Each row of a before or after table is a point. The points were changed in one or more steps. Then noise was added and the rows were shuffled. The steps act on columns, c1 being the first. What was done? A step turns or swaps two columns, mirrors them in a line or flattens them onto one, adds a multiple of one to another, or multiplies or shifts one. Angles are multiples of 10 degrees, from the lower column toward the higher: turns from -170 to 170, lines from 10 to 170 but not 90. Use the fewest steps. Two steps may share a column if one is a turn and the other turns, adds or multiplies; they go together, in the order done. Otherwise the lowest column goes first.
In the rows, zero is written as 128.

Before, 14 rows:
[[100 113]
 [103 136]
 [130 165]
 [144 162]
 [156  62]
 [142  94]
 [ 95  82]
 [169 126]
 [150 145]
 [150  71]
 [144 130]
 [ 94  90]
 [ 90 135]
 [129 144]]
After, 14 rows:
[[144 152]
 [ 94 142]
 [164 144]
 [136  87]
 [ 72 150]
 [142 125]
 [133 169]
 [136 102]
 [ 82  92]
 [ 87  95]
 [ 64 154]
 [132 145]
 [112 101]
 [166 131]]
Steps: swap c1 and c2

Before (10 x 4):
[[138 120 116 141]
 [124 116 108 146]
 [110 132 101 135]
 [113 118 137 126]
 [134 159 119  97]
 [130 137 169 140]
 [115 117 160  88]
 [121 149 113 141]
 [158 132 103 117]
 [126 126 165 140]]
After:
[[158 136 141 149]
 [123 108 143 123]
 [146 172 133 166]
 [137 111 115 167]
 [100 106 147   7]
 [148 104 128 183]
 [146 135  93  96]
 [135 189 120  34]
 [ 86 146 134 164]
 [ 92 124 136 163]]
Steps: mirror c1 and c3 in the line at 130 degrees; multiply c2 by 2; multiply c4 by 3

Before (11 x 6):
[[ 73 139 130  73  78 139]
 [145 147 118 152 121 117]
 [151 155 106 134 117 105]
 [136 120 118 119  94 126]
 [118 130 116 102  98 159]
 [133 139 102 181 120 101]
 [144 165 142 140 150  96]
 [ 62 112 135  54 169 127]
 [126 179 112 120 133 112]
 [115 152 108 119 129 145]
 [134 157 137 154 101 136]]
After (11 x 6):
[[119 129 118 101  70 176]
 [133 141 104 180 112  84]
 [133 119 119 120  56 125]
 [ 74 138 128  73  27 146]
 [114 152 105 119 131 151]
 [134 159 136 154  70 140]
 [123 177 114 119 137 108]
 [145 146 118 154 116 110]
 [155 155 111 133 111  89]
 [ 64 111 138  52 212 130]
 [146 167 142 142 170  80]]
Steps: multiply c5 by 2; multiply c6 by 1.6

Before, 9 rows:
[[109  93 146 131 173 119 133 151]
 [124 108 150 135 149 148 156  83]
 [116 134 110 114 114 137 126 148]
 [120 193  26  97 166 133 128  96]
 [137 105  72 136 118  97 126  86]
 [ 90 160 148 106 134  92 126 161]
 [123 109 140  67 136 101 121 103]
 [ 49  99 126 138  79 133 121 107]
 [140 127 125 131 169 145 105  81]]
After:
[[160 132 120 106 108  91  96  80]
 [139 105 162 131 103 145 124 175]
 [173 140 223  98 182 133  64 151]
 [149 152 130 135  97 149 154 166]
 [139 128 128 114 151 137 122 104]
 [188 117 127  66 114 101 146 148]
 [200 116  92 137 162 133 156 106]
 [136 123 156 137 177  96 151 169]
 [131 127 150 131  85 119 165  98]]
Steps: turn c1 and c8 by 150 degrees; add -0.7 times c4 to c1; turn c2 and c7 by -80 degrees; turn c3 and c5 by -130 degrees

Before:
[[160  99 158 103 140 129 130 138 136 110 159]
 [139 100 103 149 129 130 145 144 138 106 159]
 [153 146 154 130 133 120 133 149 121 104 152]
 [173 116 107 136 122 118 132 153 151 133 153]
 [115 135 100 134 173 103 143 133 144 110 113]
 [173 131 100 125 129 130 126 154 113 100 126]
 [172 156 112 131 129 131 139  88 145 108 147]
 [167 112 139 122 113 119 148 131 111 129 148]
 [ 96 112 111 118 120 111 106 152 135 111 152]
 [141 128 221 139 123 131  65 128 109 102 109]]
After (10 x 11):
[[113 112 107 145 150 141 153 153 135 135 114]
 [134 129 250 153 118 115 190 128 109 112 146]
 [140  98 168 150 138 127 127 139 136 149  97]
 [143 110 142 127 152 140 111 130 110 134 122]
 [139 146 162 151 139 136 125 149 121 121 107]
 [123 134  93 144  84 154 117 133 144 119 111]
 [146 130  92 156 125 126 129 154 114 125 129]
 [133  99  96 146 148 131 111 145 138 103 103]
 [146 156 108 148 139 127 116  88 146 121 111]
 [147 116  99 122 150 138 126 154 151 122 113]]
Steps: multiply c1 by 0.4; multiply c3 by 1.3; mirror c4 and c10 in the line at 130 degrees; turn c5 and c11 by -140 degrees; turn c6 and c7 by -170 degrees

Before (11 x 12):
[[ 98  82  81 137 120 122  88 116 172 106 162 132]
 [132 126 162 128 103 126  78 109 105  74 110 161]
 [156 107 110 157  88  78 104 120 175 141 145  97]
 [ 81 145 111 139 117 149 126 128 169  92 158 148]
 [ 83  91 163 101 128 111 110  94 159 115 111 138]
 [108 121  84 171 102 138 131 169 132 114  94  93]
 [107 125 146 126 147  83  95 119 104  95 150 125]
 [125 136 175 122 144  59  76 130 123 108  82 146]
 [ 87 174 109 105  71 124 130 167 107 108 119 162]
 [ 83 105 121 174 142  90 113 110 145 154 117 123]
 [113 122 125 124  69 133  70 108 178 153  80  81]]
After, 11 rows:
[[156  94 169 143 171 180  91 120  98 138 132 106]
 [ 79 141 149 144 146 118 148 129  95  89  97 129]
 [107 120 117 118 102 174 120 117 152  95 124  97]
 [ 87  75 128 160 120 161 119 112 110 155 152 114]
 [107 147 116 179 176 105  92 171 115 113 156 130]
 [133 110 149 120 124 129 165 109 172  75 146  77]
 [ 82  68 170  81 108 135 134  92 124 116 150 111]
 [ 88 213 135 137 186 125 166 166 162 106 134 127]
 [120 142 150 125  83 180 147 128 148 106 196  74]
 [113 103 188 113 175 107  80 106 119 149 173  73]
 [ 99  72 132 117 164 145 133 118  76 109  99  88]]
Steps: add 1 times c8 to c2; turn c2 and c4 by 20 degrees; turn c3 and c5 by -140 degrees; turn c3 and c9 by -140 degrees; turn c6 and c11 by -160 degrees; swap c7 and c12

Before, 11 rows:
[[163 153 125 160 156 112 119 135 108 109 165 113 147 157]
 [157 134 129 164 155  91 181 121 114  99   7 120 178 104]
 [113 132 113 139  91 115 113 108 125 140 107  89 182 107]
 [150 137 120 126 154  92 155 127 177 172 148 106 101 121]
 [125 148  82 136 130 136 147 122 104  99 101  93 166 182]
 [164 131 108 144 112 134 122 140 135 132 144 142 129 116]
 [ 91 147 128 139 154 133 128 130 138 106 155 105  74 111]
 [156 196  90 113 133 130 145 119 100  98 159 124 117 105]
 [148 147  43 163 150 114 114 128  93 114 157 136 135 142]
 [ 94 180 101 124 156 125 169 144 135 107  86 130 159 105]
 [144 131  87 152 157 142 146 130 113 178 147 116 129 116]]
After:
[[149 127 156 147 143 106 128 138 140 147 134 111 133 129]
 [117 157 145 114 164 126 137 126 145 106  95 194 162 150]
 [150 159 153 111 208 125 121 123 175 158 110 131 131 119]
 [121 131 170 131 127 143 125 108 137 105 145 141 180 229]
 [ 99 197 119 133 165 154 147 144 118  88 113 106 162 174]
 [165 159 101 131 138 120 124 136 168 169 109 160 143 136]
 [129 135 126 130 178 107 136 130 150 147 178 126 127 144]
 [ 94 152 112 148 142 149 131 132 134 155 106 137  72 101]
 [174 136 105 140 142 139 151 117 167   5 102 118 178 202]
 [148 214 142  94 161 110 135 117 129 162 100 119 124 142]
 [168 145 109 169 149 146 139 127 103 156 169 143  97 118]]
Steps: mirror c1 and c6 in the line at 160 degrees; multiply c2 by 1.3; mirror c3 and c5 in the line at 120 degrees; mirror c4 and c9 in the line at 30 degrees; multiply c7 by 0.4; swap c10 and c11; turn c12 and c14 by -140 degrees; add 1 times c13 to c14

Before:
[[114 103 112 139 192 108 154  93 138 164 117 109 107 126 118 113  94 108]
 [139 164  76 101 167  92 138 150 156 181 132  73 146 125 143 147 153 112]
 [218 133  64 223 177 144 146  99 107 134 118 166 165 171 134 182 190 130]
 [114 124 138 141  96 146  84  46 110 125 114 134  94 142 115 146  82 173]
 [145 114 139 143 148 122 101 120 113 102 105 121 126 178 153 221 156 183]
 [101 130 178 129 107  90  95 101 159 139 123 128  89 142 125 116  98 144]
 [130 139 152 135 161 125 106 117  79 113 123 123  80 143  95 129 103 137]
 [140 104 133 127 130 119  84 125 114 123  90 160 108 152  88 176 127 162]
 [162 104 168 114  88 124  97  86 142 123 121 106  82 128 111 142  78 137]
 [129  98  98 111 165  77 153 154 130 160 191 122 148 104 125 132 163 107]]
After:
[[139  66 137 137 115 117  98 121 111 102 115 121 126 157 108  57  94  71]
 [120 135  75 114  79  98 138 150 164 180 104  74 147 121 135 100 118 145]
 [214  91  66 214  76  97 144 100  77 136  81 169 168 155 108  88  89 130]
 [125 126 139 134 162 151  84  47 107 123 175 133  92 143 115 110 138  84]
 [ 86 139 177 139 145 109  96 101 157 141 156 126  87 140 123 135 138 106]
 [104  86  96 110 104  79 149 152 136 158  68 121 147 109 140 145 166 149]
 [154 116 166 120 177 106  96  89 143 124 178 105  81 135 129 123 149 115]
 [135  79 136 127 133 109  84 125 116 123 148 158 108 161 106  95  97  95]
 [125 125 151 120  92 124 106 117  82 113 150 123  79 150 111 128 138 120]
 [105 101 113 139  74 118 152  93 132 163 164 106 105 135 126 162 133 147]]
Steps: turn c1 and c6 by -30 degrees; turn c2 and c5 by -160 degrees; turn c2 and c16 by 150 degrees; turn c4 and c9 by -20 degrees; turn c11 and c17 by 120 degrees; flatten c14 and c15 onto the line at 150 degrees; multiply c18 by -1
